Every row gives one point. Each copy is the shape, with its points in the same order, stretched, turned, moved and blurred by noise. Some copies are also mirrored. Which?

Shape (6 x 3)
[[ 0.49 -0.45 -0.52]
 [ 0.23  0.00 -0.04]
 [-0.25  0.36 -0.05]
 [ 0.89  0.43 -0.33]
 [-0.07  0.39  0.02]
 [ 0.07 -0.31  0.78]]
Copy 1 (6 x 3)
[[-0.20  0.13 -0.84]
 [ 0.03  0.01  0.01]
 [ 0.10 -0.50  0.25]
 [ 0.70  0.19 -0.23]
 [ 0.25 -0.27  0.27]
 [-0.27  0.56  0.63]]
Copy 1 is: mirrored
Copy 2 (6 x 3)
[[-0.20 -0.50 -0.35]
 [ 0.06 -0.28 -0.10]
 [-0.08 -0.05  0.22]
 [-0.04 -0.75  0.11]
 [-0.09 -0.14  0.33]
 [ 0.61  0.05 -0.17]]
Copy 2 is: mirrored
Copy 3 (6 x 3)
[[ 0.31 -0.48 -0.67]
 [ 0.22 -0.10 -0.03]
 [-0.09  0.20  0.21]
 [-0.10 -0.63  0.58]
 [-0.07  0.12  0.37]
 [ 0.77  0.29 -0.05]]
Copy 3 is: mirrored

Shape (9 x 6)
[[-0.82 -0.25  0.02  0.30 -0.03  0.07]
 [-0.17 -0.05 -0.02  0.43 -0.38  0.49]
 [ 0.53 -0.12 -0.31 -0.10  0.13 -0.03]
 [ 0.50 -0.34  0.16  0.33 -0.39  0.07]
 [-0.30  0.21  0.26 -0.05  0.08  0.26]
 [ 0.47  0.21 -0.17  0.36  0.09  0.07]
 [-0.45  0.18  0.28  0.19 -0.15  0.01]
 [ 1.06 -0.09  0.03  0.33  0.66  0.34]
 [-0.01  0.12  0.10  0.36  0.09 -0.05]]
Copy 1 (9 x 6)
[[ 0.34  0.42 -0.46  0.48  0.38  0.14]
 [ 0.22  0.25  0.04  0.24  0.44 -0.15]
 [-0.64 -0.30  0.13 -0.04 -0.04  0.17]
 [-0.55  0.08  0.05  0.00  0.17 -0.37]
 [ 0.58  0.14 -0.27 -0.02  0.04 -0.05]
 [-0.20 -0.43 -0.05  0.04  0.29 -0.28]
 [ 0.53  0.27 -0.46  0.01  0.40 -0.10]
 [-0.32 -0.80  0.17  0.14 -0.52 -0.81]
 [ 0.15 -0.09 -0.36  0.12  0.30 -0.28]]
Copy 1 is: mirrored
Copy 2 (9 x 6)
[[-0.04 -0.01  0.35 -0.50  0.17  0.96]
 [-0.44  0.14  0.55  0.37  0.40  0.69]
 [ 0.20 -0.01 -0.38  0.43  0.26 -0.07]
 [ 0.00 -0.60  0.29  0.75  0.33  0.38]
 [-0.23  0.07  0.33  0.10 -0.02  0.00]
 [ 0.17  0.15  0.09  0.43  0.42 -0.25]
 [-0.02 -0.09  0.52 -0.08 -0.05  0.34]
 [-0.13  0.01 -0.32  0.65  0.97 -0.86]
 [ 0.17 -0.02  0.25  0.02  0.27  0.01]]
Copy 2 is: mirrored
Copy 3 (9 x 6)
[[-0.11 -0.41 -0.09 -0.05  0.50  0.77]
 [-0.14  0.29  0.28  0.23  0.66  0.53]
 [ 0.06 -0.13  0.13  0.10 -0.18 -0.54]
 [ 0.06  0.15  0.75  0.25  0.01  0.19]
 [-0.15 -0.08 -0.03 -0.26  0.69  0.36]
 [ 0.43 -0.02  0.12  0.02  0.07 -0.11]
 [-0.01 -0.09  0.19 -0.24  0.39  0.72]
 [ 0.58 -0.51  0.19 -0.08  0.26 -0.95]
 [ 0.32 -0.26  0.16 -0.10  0.09  0.27]]
Copy 3 is: mirrored
Copy 4 (9 x 6)
[[-0.25  0.93 -0.06 -0.16  0.23 -0.42]
 [-0.65  0.63  0.31 -0.56 -0.27 -0.04]
 [ 0.00 -0.45 -0.19 -0.43 -0.29  0.44]
 [-0.98 -0.38  0.10 -0.41 -0.09  0.17]
 [-0.21  0.74  0.16  0.00 -0.26  0.06]
 [-0.24 -0.13 -0.34 -0.62 -0.73  0.41]
 [-0.40  0.68  0.17  0.01 -0.18 -0.34]
 [-0.50 -0.40 -0.75 -0.42 -0.85  1.13]
 [-0.29  0.28 -0.28 -0.17 -0.38  0.00]]
Copy 4 is: only turned

Shape (13 x 8)
[[ 0.69  0.20  0.22 -0.22 -0.34 -0.11  0.22  0.05]
 [-0.04  0.38  0.45 -0.68 -0.28 -0.25  0.21  0.26]
 [-0.08  0.41  0.37  0.21 -0.26  0.00 -0.63 -0.01]
 [ 0.03 -0.07  0.54 -0.31 -0.18 -0.31 -0.34  0.51]
 [ 0.83  0.11  0.24 -0.49  0.72 -0.34 -0.14  0.23]
 [ 0.13 -0.23  0.53  0.27  0.22  0.32 -0.02 -0.07]
 [ 0.50 -0.39  0.47  0.05 -0.29  0.20  0.12 -0.77]
 [ 0.40 -0.03 -0.10  0.05  0.53  0.51  0.35  0.15]
 [ 0.29  0.17 -0.11  0.10  0.00  0.27  0.37 -0.50]
 [ 0.66 -0.44 -0.08 -0.59 -0.19 -0.44 -0.07 -0.05]
 [-0.18 -0.14 -0.16  0.10  0.31 -0.11  0.19  0.21]
 [ 0.05 -0.21 -0.20 -0.03  0.64 -0.11 -0.63  0.67]
 [-0.05  0.25  0.15 -0.15  0.11  1.13 -0.32 -0.29]]
Copy 1 (13 x 8)
[[-0.03 -0.27  0.33 -0.18 -0.29  1.17  0.13  0.00]
 [ 0.16  0.18  0.54 -0.09  0.04  0.65  0.34  0.50]
 [-0.17 -0.22 -0.11  0.36 -0.31  0.28  0.59  0.07]
 [-0.21  0.39  0.38 -0.27 -0.16  0.36  0.63  0.12]
 [ 0.15  0.53 -0.26 -0.28 -0.23  1.06 -0.01 -0.01]
 [ 0.46 -0.30  0.22 -0.44 -0.42  0.35  0.01 -0.46]
 [ 0.54 -0.93  0.22 -0.92 -0.52  0.95 -0.05 -0.43]
 [ 0.24 -0.06  0.07 -0.17 -0.27  0.55 -0.62 -0.17]
 [ 0.28 -0.62  0.04 -0.22 -0.09  0.66 -0.39 -0.02]
 [-0.28  0.06  0.09 -0.83 -0.03  0.94  0.08  0.26]
 [-0.08  0.21  0.21 -0.25  0.41 -0.04 -0.17  0.06]
 [-0.58  0.80 -0.26  0.01  0.08 -0.15  0.08  0.18]
 [ 0.33 -0.52 -0.08  0.19 -1.04  0.26 -0.35  0.26]]
Copy 1 is: mirrored
Copy 2 (13 x 8)
[[ 0.16 -0.59  0.05  0.06 -0.07 -0.07  0.28 -0.07]
 [ 0.49 -0.24 -0.32  0.26  0.44  0.13  0.77  0.23]
 [ 0.01  0.03 -0.30  0.59 -0.19 -0.56  0.53 -0.37]
 [-0.01 -0.14 -0.35 -0.02  0.34 -0.40  0.71 -0.05]
 [-0.05 -0.03  0.96 -0.19  0.38 -0.04  0.32  0.12]
 [ 0.16 -0.07 -0.14  0.03  0.31 -0.30 -0.34 -0.32]
 [ 0.34 -0.51 -0.16  0.17 -0.04 -0.59 -0.44  0.09]
 [ 0.10  0.07  0.34 -0.34  0.03  0.32 -0.53 -0.36]
 [ 0.18 -0.15  0.17  0.23 -0.22  0.17 -0.38  0.00]
 [-0.20 -0.34  0.25 -0.40 -0.18 -0.31  0.30  0.46]
 [-0.32  0.24  0.08 -0.09  0.14  0.36 -0.13  0.08]
 [-0.63  0.58  0.40 -0.44 -0.07 -0.15  0.26 -0.24]
 [ 0.74  0.36 -0.28  0.10 -0.38 -0.42 -0.22 -0.61]]
Copy 2 is: only turned
